Each point is reached from the start by the listed moves, each made once or not at all, plus a little noise. Say if it took an odd or an even number of moves. Then give how often each move was made.

Moves:
(1): [ 46  16  49 -40 -22]
(2): [-17  21 -37  15  18]
Start: [-20   0 -21 -28  12]
Points:
[ 25  16  27 -66  -8] -> odd (1, 0)
[ 12  36  -6 -53   8] -> even (1, 1)

Moves:
(1): [ 27 -12   5   0  -9   6 -16   1  10]
(2): [ 10   6  15  -2 -15 -24   7  -7  37]
(3): [-11 -43  10  -8  21  -2   5  -1   7]
(4): [-15 -13  31  17  -4  11  28 -12   6]
(5): [ -1  16  -5  18  28   6  -6 -15  -8]
(6): [26  3 16  4 21 26  7  9 13]
Start: [-11 -31  -3  -8 -10  16 -39 -11  23]
Points:
[ -3  -9   6   8   3  -2 -38 -33  51] -> even (0, 1, 0, 0, 1, 0)
[ 14 -79  52  22  48  62 -20 -30  51] -> odd (1, 0, 1, 1, 1, 1)
[ -1 -61  65  21  42  33   2 -37  77] -> odd (0, 1, 1, 1, 1, 1)
[ 52 -32  33  -7 -13  25 -42  -8  83] -> odd (1, 1, 0, 0, 0, 1)
[ 15 -79  27 -19 -12  -5 -41 -19  75] -> odd (1, 1, 1, 0, 0, 0)
[  2 -55  18   7  60  45 -34 -19  34] -> odd (0, 0, 1, 0, 1, 1)

Moves:
(1): [-30  -4 -12  -7   8   1  -5  10 -13   4  37  -3   4]
(2): [-26   6   7  -7 -22 -10  -6 -16  21  27 -19  15 -17]
(3): [ 14  26 -24 -11   3  20  -5  11  10 -10   7   2 -18]
(4): [ -2   0  -1  46   0 -23  32 -12  10  -6  20   6  11]
(5): [  5  12 -11 -33  -1   5  -2 -21   5  -1   7  -1  10]
(6): [ 13  11   7 -16 -51  -1  -4  15  33   5  -9 -14   7]
(7): [ 37  -7   1 -10  30  31  34  11  -9   9  35 -28   9]
(8): [ -3  28  11   6 -48  -2 -15 -43 -28  26 -22 -20 -12]
(9): [ 45 -37  -4   1 -18 -10   7  10  47   9  12  -7  -9]
(10): [-14  -3   7  -7  -6 -26  16 -10  -3  -2 -21  -3 -20]
(11): [  5  -4   6  13  38  -2 -18  19  37 -25  12 -18  -8]
Start: [  4 -21  15 -26  25 -18   9  22 -37   2   6 -23 -13]
Points:
[ 28 -11  30 -59 -19   3  33  33   6  44  13 -48 -11] -> odd (0, 1, 0, 0, 0, 1, 1, 0, 0, 0, 0)
[-21  27  24 -59 -45 -26 -13 -56 -36  58 -29 -27 -32] -> odd (0, 1, 0, 0, 1, 0, 0, 1, 0, 0, 0)
[ 24  18 -19 -72  29   4   2  11 -22  -8  17 -22 -18] -> even (0, 0, 1, 0, 1, 0, 0, 0, 0, 0, 0)
[ 62   6 -16 -21  95  12  52  31  15 -32  85 -65  -9] -> odd (0, 0, 1, 1, 1, 0, 1, 0, 0, 0, 1)
[-15  44   8 -66 -12 -36 -21 -36   5  15 -28 -46 -76] -> even (0, 1, 1, 0, 1, 0, 0, 1, 0, 1, 1)
